Each row of a before or after table is a point. One or more steps were done to the points. Then noise was added and the rows were shuffled. The steps act on columns, c1 being the first. What was done? A step turns or swaps two columns, mirrors them in a line or flattens them onto one, adds a multiple of one to another, or multiplies or shifts one. Angles are multiples of 10 degrees, from the lower column toward the higher: turns from -170 to 170, lines from 10 to 170 but not 90. Use the fewest steps. Two steps may share a column if one is a turn and the other turns, adds or multiplies; they go together, in the order done. Otherwise the lowest column goes first.
(in the rows, 100 means zero)

Before, 10 rows:
79	133
101	81
84	149
116	83
108	61
136	129
160	120
107	125
98	103
85	77
After, 10 rows:
79	116
94	140
143	86
109	122
163	101
95	118
99	97
115	79
91	60
102	48
Steps: mirror c1 and c2 in the line at 10 degrees

Before (8 x 6):
142	110	62	76	94	100
76	126	79	111	73	84
85	93	54	143	65	95
89	87	87	98	62	67
69	91	147	130	63	104
69	92	67	26	111	83
76	88	142	72	88	94
88	106	121	119	110	81
After, 8 rows:
150	109	64	78	96	98
63	93	69	28	110	81
67	87	143	72	89	95
94	127	80	113	75	85
64	91	147	130	65	102
81	92	56	144	65	95
90	105	119	118	109	80
78	88	86	99	61	67
Steps: add 0.7 times c2 to c1

Before (11 x 12):
96	101	120	95	62	87	123	114	117	96	68	113
159	125	49	97	96	167	97	112	83	71	114	121
146	104	99	129	75	71	113	107	126	73	72	59
128	80	106	66	98	89	81	116	53	62	129	110
119	153	101	35	88	76	71	157	67	73	142	107
118	104	77	73	83	74	41	124	70	89	117	112
109	49	95	89	83	108	109	125	136	91	72	70
129	124	85	48	71	96	70	93	67	86	149	89
103	77	138	90	81	119	76	105	118	72	54	79
112	83	109	60	84	69	104	98	110	80	28	75
110	94	98	117	101	99	111	112	89	107	72	58
After:
147	73	98	129	75	72	113	107	126	106	71	60
119	57	101	35	87	77	72	156	67	58	142	106
102	81	137	91	81	120	77	107	119	132	53	78
110	108	98	116	101	99	111	112	88	103	73	58
129	78	85	47	70	95	70	92	68	82	150	89
160	64	50	97	96	165	97	112	84	86	114	123
110	107	95	89	83	106	109	125	137	153	71	69
118	90	77	72	84	74	41	124	70	100	118	112
96	95	120	95	62	87	123	115	116	101	67	113
128	71	106	66	97	89	81	116	54	132	130	110
112	87	108	60	83	69	104	97	110	122	29	75
Steps: turn c2 and c10 by -110 degrees

Before, 12 rows:
112	75	111	51	85	92	106	88	44	107	89	69	84	110	129	155	111	88	95	126	82	70	129	112
128	93	96	141	63	76	110	60	115	92	79	95	104	76	70	134	122	109	88	111	86	60	105	154
73	50	110	91	87	97	80	66	85	51	134	101	171	87	64	52	108	116	44	79	95	79	71	127
81	113	138	139	95	80	127	90	65	85	101	87	114	63	23	113	72	113	83	41	51	56	109	140
80	87	130	65	97	71	89	92	49	123	101	123	123	44	103	91	123	109	85	88	96	63	128	124
74	35	93	82	86	93	78	106	99	94	68	129	68	109	45	102	75	113	109	134	90	79	134	113
164	116	109	135	77	102	121	92	62	61	113	104	81	133	103	122	105	101	139	144	97	35	102	98
86	85	64	102	137	112	77	73	131	79	81	117	96	98	111	143	114	98	85	123	48	78	101	102
91	114	131	88	111	154	66	103	143	45	143	87	121	144	91	122	98	116	73	77	79	59	100	171
90	72	106	105	121	126	102	101	76	99	100	105	159	93	90	112	129	114	135	91	80	88	123	83
123	101	77	71	88	103	80	135	98	105	107	101	40	125	86	92	104	118	124	98	64	55	127	78
144	96	107	105	115	98	112	111	71	60	99	66	75	106	136	122	135	67	44	128	96	86	117	106
After (12 x 24):
82	46	140	140	94	81	129	90	66	63	103	90	114	64	23	113	66	112	84	40	88	54	111	120
88	99	106	102	123	126	103	103	76	112	100	106	160	92	91	111	138	115	136	94	63	89	122	87
143	97	104	106	112	94	109	112	73	64	99	66	75	105	136	121	145	68	44	128	93	87	117	80
114	98	109	52	86	93	108	89	44	101	88	70	81	110	128	151	116	88	95	127	70	73	130	115
126	92	94	139	63	76	109	59	115	58	77	94	103	76	65	135	130	110	88	109	88	59	104	138
160	85	110	138	76	103	118	90	59	72	113	105	81	132	101	125	109	97	140	145	112	35	102	73
83	62	61	101	138	110	75	73	132	83	82	120	97	95	113	142	121	97	85	124	61	78	100	89
69	124	111	91	84	99	78	66	86	47	133	102	171	89	66	51	110	117	44	81	56	80	70	90
122	65	81	72	90	102	81	136	100	118	105	101	42	126	87	95	107	118	127	101	83	54	124	87
90	72	128	89	113	155	65	100	144	9	141	89	121	143	91	122	95	121	72	77	101	58	99	120
73	122	91	85	85	94	79	106	101	84	65	127	65	109	42	102	67	112	109	135	39	80	134	107
81	103	129	66	96	69	88	93	51	103	100	123	124	44	100	93	130	109	86	88	87	61	130	136
Steps: mirror c2 and c21 in the line at 60 degrees; turn c10 and c24 by 40 degrees; multiply c17 by 1.3

Before (8 x 64):
134	77	100	72	127	102	139	138	73	100	73	124	103	100	145	129	144	80	112	120	102	137	131	98	100	84	90	105	129	104	115	80	96	66	98	100	77	71	119	110	113	62	65	117	121	115	99	62	106	57	131	90	94	57	48	109	70	136	117	86	122	151	144	142
135	123	87	64	123	159	124	65	134	132	112	100	89	83	98	83	62	93	78	87	119	91	67	63	105	115	74	81	124	101	141	96	98	105	82	95	132	97	108	93	82	111	94	66	117	77	128	68	124	129	106	119	85	94	105	112	131	129	86	121	143	60	91	104
79	65	64	61	89	95	109	108	118	83	111	114	124	84	57	114	151	82	45	127	114	133	83	79	112	147	113	105	100	128	107	110	116	124	72	124	127	58	119	123	62	139	98	98	97	57	75	115	80	110	89	123	139	128	98	127	57	54	136	40	74	117	99	86
88	50	109	52	97	103	105	128	88	66	69	79	123	138	85	97	62	124	89	76	87	107	73	84	101	82	65	117	125	105	138	128	76	75	114	128	43	97	125	79	58	133	144	59	118	60	134	111	116	108	73	47	97	117	105	72	92	72	81	82	125	137	143	112
115	47	144	81	153	73	119	77	140	50	53	126	105	77	104	81	71	151	63	135	69	74	122	72	77	127	113	89	109	133	83	81	136	58	109	76	119	62	81	76	62	125	124	66	109	106	141	131	100	65	89	44	118	140	43	69	113	116	103	50	143	130	99	170
101	89	109	118	117	109	62	97	91	107	92	89	73	131	83	72	152	101	67	72	94	82	109	134	58	100	82	140	98	93	88	139	74	120	119	45	93	130	119	109	114	69	108	82	64	109	134	144	114	126	122	97	129	118	107	103	112	97	139	112	81	122	106	133
126	121	125	75	118	153	131	111	116	136	119	129	50	132	94	118	66	71	108	134	114	104	53	57	103	114	117	74	136	56	117	80	109	113	112	89	90	126	138	143	83	102	60	108	45	64	135	67	94	105	147	105	102	95	105	98	81	120	111	108	119	117	109	100
149	112	56	129	135	160	142	74	90	58	94	110	60	100	133	151	109	83	113	101	46	155	63	100	113	113	90	126	66	120	111	118	128	73	93	114	131	84	130	107	121	82	129	94	63	76	90	74	69	90	93	50	144	111	100	140	54	70	74	77	101	120	125	113
After:
124	123	87	66	124	158	124	64	134	131	114	106	89	84	98	82	64	94	80	86	119	90	68	64	107	117	75	81	123	104	138	98	98	106	83	96	132	98	108	91	84	111	102	66	117	76	127	70	124	129	103	120	84	113	104	113	130	129	71	121	142	59	90	103
142	113	56	131	136	160	142	74	91	58	93	68	59	102	134	150	110	84	113	102	46	156	63	100	114	114	90	126	66	120	110	119	129	73	95	114	132	84	129	107	120	83	103	93	64	78	88	74	69	91	95	49	142	124	101	140	55	69	46	78	101	119	127	114
97	48	109	51	97	103	104	128	87	65	68	60	122	137	84	97	62	125	89	77	86	107	72	84	101	82	66	119	126	106	139	130	76	76	115	127	45	97	124	79	57	132	72	59	118	62	134	111	117	108	75	46	98	98	105	71	92	74	63	81	124	136	142	112
129	47	144	80	152	74	119	76	139	50	52	70	104	79	104	80	72	151	64	135	70	74	121	70	77	128	112	89	111	133	82	81	136	58	108	78	118	64	82	78	63	125	121	65	108	106	140	131	102	67	89	45	120	116	43	69	113	117	105	50	143	129	99	171
99	64	63	61	89	95	109	108	119	84	111	100	127	86	57	113	151	81	45	127	115	133	83	78	110	148	113	104	100	126	107	109	115	125	70	125	126	58	118	123	61	139	113	98	96	57	75	115	79	111	90	123	140	99	97	128	55	54	172	40	74	115	100	86
105	78	100	71	128	104	140	140	73	100	73	131	101	101	146	128	145	78	111	120	103	138	130	99	99	83	90	103	129	106	117	80	97	66	98	101	75	70	120	108	115	61	128	118	121	115	99	62	106	56	130	91	94	106	47	110	70	137	134	86	121	150	144	144
116	121	124	76	121	152	131	110	115	137	118	133	52	132	95	118	66	70	108	133	113	104	53	58	105	115	118	75	137	56	116	78	108	111	114	90	89	124	138	144	83	103	137	107	46	64	133	66	95	106	147	103	105	111	104	98	80	119	122	108	120	118	110	101
111	89	108	118	119	109	61	97	93	106	92	95	72	131	83	72	151	100	68	72	95	82	108	136	58	100	82	141	98	95	88	140	73	121	120	44	93	131	119	110	115	69	89	83	64	109	134	144	114	124	121	98	128	107	105	104	112	96	176	113	81	123	105	135
Steps: flatten c1 and c54 onto the line at 30 degrees; turn c12 and c43 by 100 degrees; multiply c59 by 2
